Every row gives one point. Two turns around zero, p and q, are shown by what they do to some points. Where does a point land after both, in the order given? Backwards means that the second turn is done in reverse. Each puzzle has new turns, and all numbers are rounded.
(in the rows, 128 means zero)

Turn p:
[123  64 158] => [136  79 179]
[128 153  97] => [116 163 114]
[113 158 129] => [147 147 107]
[148 138 128] => [114 123 111]
Turn q:
[136 110  77] => [146  96  88]
[114 153 149] => [117 160 138]
[145 128  82] => [158 112  93]
[139 130 160] => [128 136 161]
[107 119 172] => [ 92 136 161]
Where do these land?
p, then q: [ 82 189 129] => [199 149 108]
q, then p: [145  85 115] => [115 104 167]
p, then q: [145 145 120] => [123 132 103]
q, then p: [139 102 152] => [146  98 141]
p, then q: [129 120 123] => [121 131 133]

Turn p:
[ 89 113 136 156] => [117 161  98 150]
[138 152  83 127] => [114 116 122  80]
[128 110 145  88] => [139  93 130 157]
[122 106 103 151] => [142 145  97 113]
[163 159 174 117] => [127 124 193 141]
Turn q:
[106 102 138 143] => [143  98 146 133]
[101  96 159  41] => [186  96  51 125]
[160 162 131 134] => [117 172 133 117]
[123 117 100 144] => [104 113 139 145]
[136 161 132 155] => [113 151 153 106]
[159 130 123 149] => [120 154 148 145]
[111 128 113 130] => [113 111 127 125]
Where do these land?
p, then q: [127 120 215 132] => [143 154 205 100]
p, then q: [109 113 108 123] => [104 118 121 144]
p, then q: [119 110 110 149] => [100 140 113 129]
q, then p: [131 108 100  75] => [133 142  86  83]
q, then p: [129 177 149 122] => [102  83 143 125]
q, then p: [142 146 113 147] => [100 134 131 144]
q, then p backwards: [140 122 102 148] => [112 148 153 123]

Turn p:
[155 115 150 118 134 104] => [132 158 122 153 149 133]
[106 123 112 121 102 100] => [107 102 109 127 153 117]
[127 134  86 162 106 160] => [122 110 149  67 125 132]
[164 168 188 160 142 137] => [201 173 116 125 114 121]
[103 101 115 124  89 136] => [111  92 151 122 153 109]
[133 148 113 118 124 153] => [117 134 135 109 104 112]
[109 107 133  93 199 106] => [107 127 115 193  98 171]
Turn q:
[151  70 138 130 118 125] => [123 133  84 160 160 134]
[128 144 106 124 124 133] => [133 129 135 129 101 130]
[110 138  90  91 189 122] => [109  78 167 157 100  96]
[ 88 129 163 119 116  95] => [162 113 152 112 171 133]
[100 152 114 148 110 103] => [151 111 144 103 117 161]
[182 147 105 144  90 160] => [118 186 103 130  83 148]
[109 141 165  93 153 140] => [130 129 159 121 151  80]
[175 126 102 153 139 119] => [ 86 137 116 145 108 160]
[110 106 169 150 114 155] => [138 136  93  94 160 110]
Where do these land?
q, then p backwards: [101 164 137 162  98 134] => [147 151 108 178 129 150]
q, then p backwards: [163  97 116 106 153 152] => [119 135 138  70 129 106]
p, then q: [128 151  92 104 107 124] => [165  96 148 138 127 130]
q, then p: [107 115 113 145 171 155] => [ 95  96 129 147 163 136]
p, then q backwards: [147  99  97 145 139  85] => [154 111 152 167 121  93]
p, then q: [ 95  92 138 162 123 135] => [ 99 134  92 143 157 106]
p, then q: [163 150 165 106  94 147] => [115 138 182 128 140 170]
p, then q: [120 156 167  94 137  92] => [116 111 121 121  94 184]

Turn p:
[142 127  86  89  85 159 125 121] => [165  91 136 106 119  95 111 168]
[149 104 127 106 155 144  74 113] => [137 136 119 139 115 170 125 186]
[162 114 123 128 105 155 160 168] => [115 140 173  96 124  88 126 144]
[133 139  93 127 152 102 155  89] => [131 103 132 187 117 117 110 113]
[107 142 172 167 121  89 152 164] => [106 168 125 110 139 125 141  59]
[120 122 126 123 152 177 118 161] => [109 121 154 105 163 150 130 160]
[ 86 107 125 166 163  85 102 110] => [ 96 141  76 160 136 165 100 103]
[131 135 170  94 138  88 157 144] => [137 138 160 120  92 153 141  79]
[112 156  99 117 106 173 100 136] => [160 102 121 105 173 120 126 160]
[114 120 156 122 126 130 156 117] => [109 111 130 119 110 130 151 108]
[152 143 131 168 107 106 108  85] => [143 156  83 164 121  98 146 129]
Turn q:
[142 108 137  75 112 142 126  96] => [143 132 139 117 169 106  91 158]
[125 113  80  86 169 137 109 172] => [189  94 138 106  82 103 115 124]
[119 148 122 160 126 139 168 145] => [106 108 134 125 133 140 161  91]
[161  94  95 106 110 121 104 108] => [135 157 126 105 123  75 105 149]
[152 131 110  93 130 115 112 101] => [156 154 145 124 137 101 124 155]
[160 158 184 150 120 135 116 102] => [115 158  97 130 166 167 152 157]
[118 129 148 183 127 150 120 126] => [101 142  96 123 125 164 131 100]
[107  95 109 125 145  97 158 178] => [110  77 156 127  77 115 126 125]
[ 81 131 120 142 156 109 154 136] => [120 111 166 147 100 153 128 100]
[116 175 175 161  85 135 113 117] => [106 147  84 176 167 157 148 121]
Where do these land?
p, then q: [155 161 111 147  84 102 151 114] => [102 170 149 142 114 113 164 160]
q, then p: [127 110 113 152 172 117 150 112] => [147 105 125  96 116 132 170 123]
q, then p: [ 76 135 101 142 100 105  84 111] => [146 154  74 160 157  95 141 120]
q, then p: [112 172 139 165 127 132 173 133] => [ 78  85 128 145 127 119 159 121]
q, then p: [158  98 142 122 161 145 110 159] => [151 119 151  91 111 123  97 157]
p, then q: [129 112 130 109 119 136 145 170] => [144 115 124 148 148 136 106 160]
q, then p backwards: [162 178 171 114 161 161 101 157] => [107 161 150  98 121 153  58  98]
p, then q backwards: [ 92 103 103 110 105 160  89  81] => [152 110 176 106 123 147 104 187]
q, then p: [137 110 113 119 162 139 144 116] => [149 125 139 111 103 148 150 136]
p, then q backwards: [132  96 161 139 102 118 170 146] => [142  97  86 170 128 118 147 129]
q, then p backwards: [127 133 123  89 114  94  92 109] => [180 136  91 138 127 124 111 119]
